Each row of a before or after table is a point. One or more steps were done to the points. Then noise was added and the rows were shuffled. The steps act on how far a point lies along the listed directions, d1 being the first. Write out the steps. A step turns or swaps two directions, mirrors them in a line or flattens them onto one, adds a multiple of one to another, or multiplies one. Angles are multiples of 10 degrees, from the lower direction toward the higher: turns from -170 to 170, lines from 10 to 170 but not 90. Use the fewest steps. Two steps may share a direction if one is a turn and the other turns, adds or multiplies; they go together, in the order done. Otherwise the lowest direction goes first.

Directions:
(1): [ 42 -30]
(2): [30 42]
Before:
[[ 31  -7]
 [ 53   3]
 [-54 -13]
 [ 51 -32]
 [ 15  -9]
 [ 42  -5]
 [ 16 -76]
 [-30  52]
 [-20 -13]]
After (9 x 2):
[[-38 -24]
 [-39  58]
 [ 47 -29]
 [ 32  -1]
 [ 10 -10]
 [ 37 -93]
 [-11 -15]
 [ 29  -2]
 [ 44   8]]
Steps: add -0.5 times d2 to d1

Directions:
(1): [ 22  35 -47]
(2): [-47 -20 -37]
(3): [-36  48  19]
Before:
[[-19   4 -19]
 [ 18  -7  21]
 [-26 -21  34]
 [  3  12  43]
 [ 52  66 -22]
 [-49 -61  -5]
 [ 67  27 -16]
 [ 48  -1   7]
 [-40 -53 -40]
 [-14  26   9]
 [ 32 -38  -6]
 [-31 -95  59]]
After (12 x 3):
[[  4  39   3]
 [ 24 -29   0]
 [-42  33  53]
 [-18  52  25]
 [  8  -1  -6]
 [ -3 -13  23]
 [ 27 -38 -26]
 [  6  38 -31]
 [ -6  10 -43]
 [ 14 -19 -54]
 [-10  -1   5]
 [ 74 -34 -87]]
Steps: turn d1 and d3 by 110 degrees; multiply d2 by 0.4

Directions:
(1): [-10 -66  21 -43  -3 -34]
(2): [ 36 -17  58  50 -19  -4]
(3): [-54  37  30  -2 -42 -31]
(4): [-40 -32 -32  59  15 -22]
(5): [  4 -24 -33   2 -73  29]
Before, 13 rows:
[[ -6   4  -9  27  -4   7]
 [  3   1  -1   0  22  -3]
 [-19  26   2   8 -21  -6]
 [ -3  -3  12   7  14  -2]
 [  6  38  -6  31  -6  20]
 [  6  -9   3   7  -7  -2]
 [  9   0  11   7  14  -3]
 [  6  -7  -8  22  15 -11]
 [  7  -5   4   7   7   1]
 [-21 -22 -31  19  10  -3]
 [ -7 -10 -12  12   0   0]
 [  6  -1   0   5   1   4]
 [  3  -8  -1   8  -3  -1]]
After:
[[  5  -4  10   3   3  -5]
 [ 25  15 -29  24   2  30]
 [  2  10   4   5   2   1]
 [ -1   9   9  25 -11 -14]
 [ -6  -6  10   2 -16   2]
 [ -1   5  11   2  -5  -3]
 [ -3  -6   3  16   8  -6]
 [-19 -20   4  35  14 -19]
 [-14   7   0   3 -14  -5]
 [  8  -7  12  -2   4  -7]
 [ 24  95 -27  64   4  55]
 [ 10  28  -3  42   8  18]
 [ -1   8  11   1 -17  -1]]
Steps: multiply d1 by 2.5; turn d2 and d4 by -40 degrees; turn d3 and d5 by 140 degrees

Directions:
(1): [ 47  50  -1  15 -12  63   2  39  36]
(2): [ 56  54  14  22  28 -53  -2 -25 -29]
(3): [-23  42  12 -36 -23  -4 -54 -50  45]
Before:
[[ 40  28   1  10  -5  22   1  19   8]
 [  0 -35   0   9   1   4   2  25 -10]
 [ 17 -17 -17  11 -16  93  30  68  37]
 [  9  29   7  14  -2   6  -8  -5   8]
 [ 11 -25  -1  22  19  -6  21  18 -28]
 [-12 -11   3  -7   2   8  11 -11  -5]
 [-21 -28  -7  -2 -21  80  12  55  15]
 [ 22 -11  -9  15   8  16  36  36   2]
 [ -2 -19  -6  -1  18   4  41  19 -14]
 [  5   3   4   2   7  -5  19  -1 -12]]
After:
[[  3  19  10  -6   1  -4   6 -17  -1]
 [-23  20   2 -31  -3   4  -5 -21  30]
 [-94 -87 -11 -46 -17 -16  -8 -32  10]
 [-16  -7   7 -16 -18  10 -30  -1  18]
 [ -5   3   1  -7  -3  23   9  -2   9]
 [ -5  24  14 -12 -10  -5 -34 -28  20]
 [ -1  -2   1  21  12 -24   8  -3 -16]
 [ -4 -19   1  -4  11 -41   1 -25 -25]
 [-31  -5   3 -26  -6 -29 -14 -34  22]
 [-90 -70   1 -41 -24  31 -14  -4   9]]
Steps: turn d1 and d3 by -170 degrees; multiply d2 by 1.3

Directions:
(1): [-46 -19  23 -37  11  56  63  50   5   0  39  13]
(2): [-40  35  47   5 -26  31 -20 -25 -78  18 -25  32]
(3): [ 14  48  30  11  48  17  59 -65  28  21 -12 -22]
Before, 9 rows:
[[ -5  10   8   9  -8   8 -16 -17 -28  -4   2  15]
 [ -8  22  17 -11  28  19  44 -22  13  10   0  -2]
 [ -9  11  15  13 -17  -9 -12 -17 -28   7 -25  18]
 [  8   5   2  16 -23   4 -40 -22 -34  -5 -31  22]
 [  6  -8  -6  -1  16  -9  20 -19  15   9  -2 -15]
 [  5   6  24 -11  17  30  50  -9  11  11  15  -4]
 [ -9  -2  11  18 -18   2 -37 -12 -41   7 -13  17]
 [ 20  25   4  25 -12  -6 -21 -38 -10   9 -21   0]
 [ -7   9   3  -1  13  13   9  -1   0   1  -4  11]]
After (9 x 12):
[[ 44 -73 -67   4  19 -40  -4  51  82 -24  39 -26]
 [-18  17  30  -3  14  23  33 -39 -19  23 -12  -1]
 [ 15  60  31  12  40   6  43 -82   7  27 -28 -14]
 [ 40 -22 -30  -9  37  -3  56  17  95 -11  34 -36]
 [ 34 -29 -40   2  17 -25   5  12  58 -20  29 -21]
 [ 41 -43 -47  -1  22 -42  27  31  84 -20  20 -27]
 [  7  13  -2   7  18   0   2 -17   9   3 -11   2]
 [ 51 -71 -72 -11  20 -23  14  57  95 -41  35 -20]
 [ 19  56  45  20  15  15  23 -85 -25  25 -28  -7]]
Steps: turn d1 and d2 by 150 degrees; multiply d2 by 2.5; multiply d3 by 2
